Each row of a before or after table is a point. One or more steps were done to the points. Then noise was added and the rows were shuffled. The steps act on columns, c1 being the first. Write out the steps. A step turns or swaps two columns, mirrors them in a line or flattens them onto one, adds a multiple of one to another, or multiplies or shifts one. Angles are multiples of 10 degrees, from the lower column toward the higher: turns from -170 to 170, lines from 10 to 170 but not 90. Use the fewest steps. Two steps may share a column if one is a turn and the other turns, adds or multiplies; they go together, in the order done. Otherwise the lowest column goes first.
In the rows, zero is written as 128.

Before, 13 rows:
[[135 143 118]
 [155 172 115]
 [145 138 131]
 [142 160 112]
 [151 157  94]
 [ 82 106 124]
 [ 94 103 103]
 [136 144  95]
 [ 88 101 108]
 [ 62  98 114]
 [ 62 116 122]
 [124 171 124]
 [153 148 127]]
After (13 x 3):
[[128 103 161]
 [ 87 144 133]
 [ 92 161 126]
 [110 143 126]
 [ 76 159 121]
 [136 100 168]
 [ 86 171 114]
 [109 147 110]
 [105 170 141]
 [152 117 190]
 [151  98 189]
 [120 138 112]
 [149 106 170]]
Steps: add -0.5 times c2 to c3; turn c1 and c3 by -110 degrees

Before, 11 rows:
[[135  94 128 123]
 [125 109  98 120]
 [158 102 129 113]
 [140 131 125 149]
 [146 123 123 151]
 [109 125 115  90]
 [110 123 122 103]
 [158 110  95 176]
 [111  95 102 106]
 [129  98 138 115]
 [140 140 135 129]]
After:
[[162 141 125 122]
 [ 72  86 107 162]
 [ 74  98 114 149]
 [183 146 149 117]
 [130  85 110 129]
 [118 101 143 155]
 [218 159 185 123]
 [148  88 124 132]
 [164 151 146 115]
 [ 77  73 128 162]
 [218  88 116 137]]
Steps: multiply c1 by 3; add 1 times c4 to c2; turn c3 and c4 by -130 degrees

Before (10 x 8):
[[ 77 124 125 120 187 129 119 173]
 [137  95 116 148 101 106 103 120]
 [144 163 139 139 156 179 154 106]
 [ 93 149  73 109 164 114 132 139]
 [133  99 139 128 134 120 133  75]
 [138 135 150 153 126  79 126  96]
 [137  90 120 118  89  89 106  94]
 [161 162 162 107 134 145 175 112]
 [142  74 148 168  77  92 159  83]
 [ 59 146 124 122 136 118 111 136]]
After:
[[161 132 111 152 126  90 134 164]
 [137 118 128 128 135 123 101 183]
 [156 142 140 117  88  97  87 161]
 [116 109 121 139 155 181 167 153]
 [147 147 142 148 101 113  90 134]
 [158  88 116 168  77 103  81 174]
 [ 74 148 131 121 136  86 143 119]
 [105 127 181 108 163  98 150 109]
 [ 83 136 124 120 188 103 122  83]
 [148  89  97 108 136 160 169 150]]
Steps: turn c1 and c6 by 30 degrees; turn c2 and c7 by 80 degrees; turn c3 and c8 by 170 degrees

Before, 9 rows:
[[161  97 118 112 132 107 108 170  81 104  99]
 [107 160  91 123 141 107 110 135 177 124 125]
 [135  99 126  96 103 135 134 188  63 143 124]
 [158 114 150  97 113 126 134 134  69 120 132]
 [ 83 124 123  90 165 108 100 142 166 101 121]
 [146  76 125 105  83  99 124 155  88 122 146]
 [110 122  95 105 171 139  68 124 181 131 128]
 [ 75 131 106 146 164 123  77 124 148 113 126]
 [136 134 152 140 127 123 116 178 166 120 175]]
After:
[[ 98 124 110 110  97  95  67 147 180 131 124]
 [ 42 130 114 149  89 125  77 141 148 114 126]
 [179 100 139 113 112 146 109 159  81 109 103]
 [178 116 156  95 142 140 137 114  65 122 135]
 [ 94 163 102 116 110 141 115 155 175 123 122]
 [ 54 118 131  87  87 123 106 138 163 101 130]
 [143 103 155  95 152 135 135 161  63 144 131]
 [158  78 139 107 159 178 126 146  85 121 136]
 [144 134 169 141 128 128 118 134 172 122 182]]
Steps: multiply c1 by 1.6; multiply c8 by 0.7; turn c3 and c8 by -40 degrees; turn c5 and c6 by -150 degrees

Before:
[[171 165 114 119  91 156 111 137 135  98  78 138 159 139]
 [157 101 114 102 123 140 115  90 113 153 126 141 153 148]
 [106 136 155 109 115 183 144 136 146 132 112  79  89 146]
 [141  99 124 180 172 118 108 131  79 123 159 120 144 118]
 [126 122 166 111 174 125 107 104 140 155 140 146  88 113]
 [ 85 181 127 108 182 124 104 156 130 161 120 140 124 158]
 [121  99  81 119 102 159 125 119 147 154 105 128 154 102]
 [138 177 136  97 183 165 119 121 112 177 115 144 116 121]
 [169  97 107 119 156 162  61  61 138 100  89 128 152 147]
 [137 112 145 132 155  99 146 110 163 110  79  86 131 137]
 [ 94 165 150 108 153 148 105  93  75 129 140 117  99 133]]
After:
[[ 98 166 142 118  94 149  92 158 142  96 122 172 127 144]
 [117 184 127  97 182 154 122 116 106 176  37 175 121 108]
 [154 149 101 105 118 182 146  92 158 122 108 106 136 149]
 [119 181 131 107 188 116 177 120 126 160  70 168 162 149]
 [103 101 131 177 175 129 124 145  47 122 174 147 131 112]
 [ 52 109 148 121 161 168 107 157 146 102 132 154  60 145]
 [133 108 110 131 160  97 119 134 188 113 107 117 110 127]
 [110 122  98 110 171 122 136  82 150 156 101 175 100 106]
 [111 106 147  98 125 145 108 153 106 152  88 165  92 154]
 [131 104 174 116  98 163 142 156 157 158  61 157 122 104]
 [118 161 105 110 158 139 172 102  42 129 141 143  94 124]]
Steps: turn c1 and c7 by -110 degrees; turn c2 and c6 by -10 degrees; multiply c3 by -1; turn c5 and c14 by -10 degrees; swap c8 and c13; multiply c9 by 1.6; add -1.5 times c10 to c11; shift c12 by 30

Before:
[[104 111 104 153 155 156 116 129 109 164 150 136 130 136 129 119  82 142]
 [144 218 120 180 117 167 123 152 114 114 158  91 180 108 112 142 134  64]
 [162 110 130 119 146 132 131 102  74 153 182 165 145 147 146 119 107  51]
 [ 88 127 118 142 114 105 161 129 175 136 132  96 126 142  85 124 169 173]
 [125 136 110 140 128 124 115  97 143  97 175 115 163 150 125 157  95 120]
 [148 111  86 136 153 109 109 152 145 144 130  79  99  91 120  88  97 107]
 [139 152 123 145 138  99 102  83 148 105 108 152 108 111 134 116 140 125]
 [141 153 165 132 185 177 151 109 143 129 107 149 139  91  78 130 116 135]
 [161 141 148 140 113  69 189 144 131 130 119 152 113 137  86 107 119  91]]
After, 9 rows:
[[143 113 132 134 145  58 119 104  75 156 180 167 146 107 149 120  99  93]
 [129 221 107 122 114  85 177 150 116 188 158  89 179 148 115 141 126 126]
 [144 110  23 114 155 108 136 154 145 123 129  80 104 167 119  92  95 103]
 [144 140 180 186 108 125 138 148 131 131 121 153 112 120  87 108 111  59]
 [142 109  72 116 157 104 152 123 105 105 150 138 128 121 129 118 103 161]
 [137 134  82 116 129 146 144  93 143 154 176 117 167 109 119 156 104 123]
 [124 155 116 103 136 153 146  83 145 140 106 150 106 145 134 118 132 101]
 [104 124 107 159 115 162 143 132 173  89 132  90 126 113  85 122 175 132]
 [141 154 221 147 188 111 129 109 145 138 105 148 134 167  77 128 109 178]]
Steps: flatten c1 and c17 onto the line at 120 degrees; multiply c3 by 2.5; swap c4 and c7; turn c6 and c18 by 60 degrees; turn c6 and c10 by 140 degrees; multiply c14 by -1

Before (8 x 24):
[[144 144  97 108 147 136 108 152  93  94 137  93 139 184 127 159  78 103
   97 119 124 115 104 111]
 [145 126  67  97  83 145 110 142 146  75 131 139 151 155  89 124 161 108
  162 163 142  91 100 162]
 [ 93  94 135 135  96 100  99  71 111 160  99 136 126 121 173 142 167 112
  121 150 138 139 164 139]
 [129 101  78 103 156 139  69 150 142 151  95 135  90 175  77 170 154 136
  124 149  95 130 116 107]
 [145 150 163  67 149  93 116 133 156 116 123 164 123 112  85 150 131 154
  177 106 129 170 171 112]
 [139 131  90 113 110 122 115 118  76 114 150 140 108 134 166 189 131 145
  139 192 162 138 141 163]
 [165 140 140 163 121 149 129 143  89 166 154 123 137 135 120 130 160 148
  110 143 189 125 153  92]
 [111 125 100 135 160  62 139 167 131 124  79 156 133 112 139 137  74 121
  112 138 109  88 164 109]]
After:
[[164 141 125 164 127 149 129  94 100 168 185 121 140 136 122 129  99 147
  115 149 190 126 153  92]
 [146 145 113  94 156 139 128 100 111  98 143  92 139 187 127  92 121 104
  174 121 126 114 105 111]
 [130 100 100  82 162 140 155 146 127 155  64 134  90 174  76  68 117 134
  112 150  96 128 114 106]
 [139 132 102  96 105 120 110  72 111 112 171 141 107 134 169  70 137 144
  119 193 164 140 141 165]
 [ 88  88 130 137  74 101 147 101 154 159  76 135 124 120 173  98 105 111
  105 153 140 142 163 136]
 [112 125  99 121 176  55 112 137 117 123  27 154 130 115 142 122 136 122
  165 142 108  92 166 109]
 [143 126  89  72  91 148 147 156 104  75 138 137 153 154  89 124 146 111
   90 164 138  91  97 163]
 [148 151 187  92 147  94 128 149 147 119 120 165 126 114  87 104 172 156
  102 106 128 166 172 112]]
Steps: turn c3 and c4 by 30 degrees; turn c5 and c8 by -30 degrees; turn c8 and c9 by -70 degrees; turn c7 and c16 by 150 degrees; multiply c11 by 2; multiply c17 by 0.7; turn c17 and c19 by -120 degrees
